Each row of a before or after table is a point. The points were changed in one or more steps. Then noise was added and the rows were shuffled. The steps act on columns, c1 being the first. Name the steps. A step turns or swaps two columns, mirrors them in a line or flattens them onto one, adds a multiple of one to another, or multiplies or shifts one. Angles are multiples of 10 degrees, from the lower column toward the higher: turns from -170 to 170, lines from 10 to 170 but not 90. Use the fewest steps. Two steps may share a column if one is a turn and the other turns, adds or multiplies; they go together, in the order done. Otherwise the lowest column goes first.

Before (9 x 2):
[[-59 -52]
 [ 19  13]
 [ 16 -27]
 [ -1 -14]
 [ 34  11]
 [-45  12]
 [ 22 -18]
 [  5  10]
 [ 21  55]]
After:
[[-11 -16]
 [  7   6]
 [-12  -8]
 [-50 -58]
 [ -1   5]
 [ 37  42]
 [ -6  -9]
 [ 21  23]
 [ 14  20]]
Steps: flatten c1 and c2 onto the line at 50 degrees

Before, 12 rows:
[[-32   8  34 -11]
 [-24 -12 -23   3]
 [-27  14  22 -20]
 [-30   4  36 -15]
 [ 20 -17 -10  60]
 [-40  15 -27  -7]
 [-20 -14  -4  24]
 [ 35 -43 -23  38]
 [  4   7 -37 -21]
 [-19  13  12  12]
 [  5  19 -32 -22]
 [  2 -10 -45  31]]
After, 12 rows:
[[-15   4  35 -30]
 [ 32 -10 -45   2]
 [ -7  15 -27 -39]
 [-20  14  21 -27]
 [ 38 -43 -23  36]
 [ 12  14  12 -19]
 [-22  19 -31   5]
 [-10   7  35 -33]
 [ 24 -15  -5 -21]
 [-21   7 -38   4]
 [  3 -11 -23 -24]
 [ 60 -17 -10  20]]
Steps: swap c1 and c4

Before (10 x 9):
[[ 55  40   8   9  25  53  43   9  10]
 [ -6   5 -27  -3 -18  31 -29 -13   6]
 [ 20 -16  49   3 -31   6  16   2  -7]
 [-41  28   4  -7  -4  27 -47   5 -24]
 [ 41  -3  26  21  -7 -13  19  21 -53]
 [-24  24  -1 -25 -22 -16 -31 -18  39]
 [ -2  30 -22 -24  22  49 -23  44  29]
 [-49  11  -5 -10 -38  -7  -1   4  13]
 [-20   2 -10 -22  23  23 -10  -7   6]
 [-17  21 -10 -57 -38   9  -7 -17  20]]
After, 10 rows:
[[-32  24  -1  15 -23 -16 -32 -19  39]
 [-27   2 -10  11  23  22 -10  -7   7]
 [ -5   6 -27   5 -18  31 -29 -14   6]
 [ 28  40   9 -49  24  54  43   9  10]
 [-59  21  -9  -4 -38   8  -6 -17  20]
 [ 33  -3  25 -31  -7 -14  19  21 -53]
 [-26  11  -5  42 -38  -8  -1   4  12]
 [  9 -17  49 -18 -31   6  16   1  -7]
 [-23  31 -22  -6  21  49 -24  44  28]
 [-21  28   4  36  -4  27 -47   5 -24]]
Steps: turn c1 and c4 by -70 degrees

Before (14 x 12):
[[ 12 -34 -21   1 -19  42 -12   3 -37  18  33  13]
 [ 18  23  -8 -51 -29 -25  42  13   7  -8 -14  -1]
 [ 19 -16   2 -29  42  19  53  17 -10  -6 -37 -13]
 [ -7   0  -2  -2 -21  47   7  11 -12  38 -16 -25]
 [  1  -2   2 -17 -19 -21 -28  18   1  -3   8 -11]
 [-13   0 -47  -3   6   7  14  58 -20   3 -10  33]
 [ -8  -5   7 -20 -41  12  12   1  14 -45  -1 -14]
 [ 25   1 -21  11  -1 -30  -3 -26  -6  19 -38  -6]
 [-19 -21  -8  -9   6   7 -10 -14  11  -7   1  40]
 [-20 -22 -27 -41 -17  11   5 -31 -21 -21   5 -39]
 [ 25  10 -42 -25 -60  46  29   6 -12 -16  44 -21]
 [  0  58 -29 -55 -20  -4 -21  36 -14 -32 -12 -16]
 [ 39  -9 -46 -13 -13 -35 -31  13  28  25 -17  17]
 [ 18  23  -8   3   1 -25  17  20  40  17   1   3]]
After (14 x 12):
[[ 19  39  -7   3  -1 -45  16  17  22  18   2   6]
 [ 39  26 -45 -13 -12 -56 -36  13  -8  24 -19  16]
 [ 25 -13 -44 -26 -60  24  30   9   6 -17  41 -23]
 [ 19 -11  -4 -28  41   1  56  17 -16  -6 -38 -12]
 [  9 -36 -21   2 -20  18 -15   2 -33  16  34  10]
 [ -4 -12  -4   1 -21  30   9  15   0  39 -15 -25]
 [-21 -19 -29 -39 -18  -9   6 -30 -20 -23   1 -35]
 [-16 -21 -49  -7   6 -15  13  58   1   4  -6  37]
 [-19  12  -9  -9   7 -14 -11 -14 -20  -4   1  39]
 [ -1 -15 -27 -53 -19 -22 -22  34  57 -28 -10 -19]
 [ 25  -8 -20  12  -2 -48  -1 -28   2  19 -38  -7]
 [ 20   9  -9 -52 -29 -46  39  14  23  -9 -13  -1]
 [  2   2   0 -17 -13 -42 -30  21  -2   0   2  -9]
 [ -6  12   6 -19 -41  -8  11   5  -6 -44   0 -15]]
Steps: swap c2 and c9; shift c6 by -20
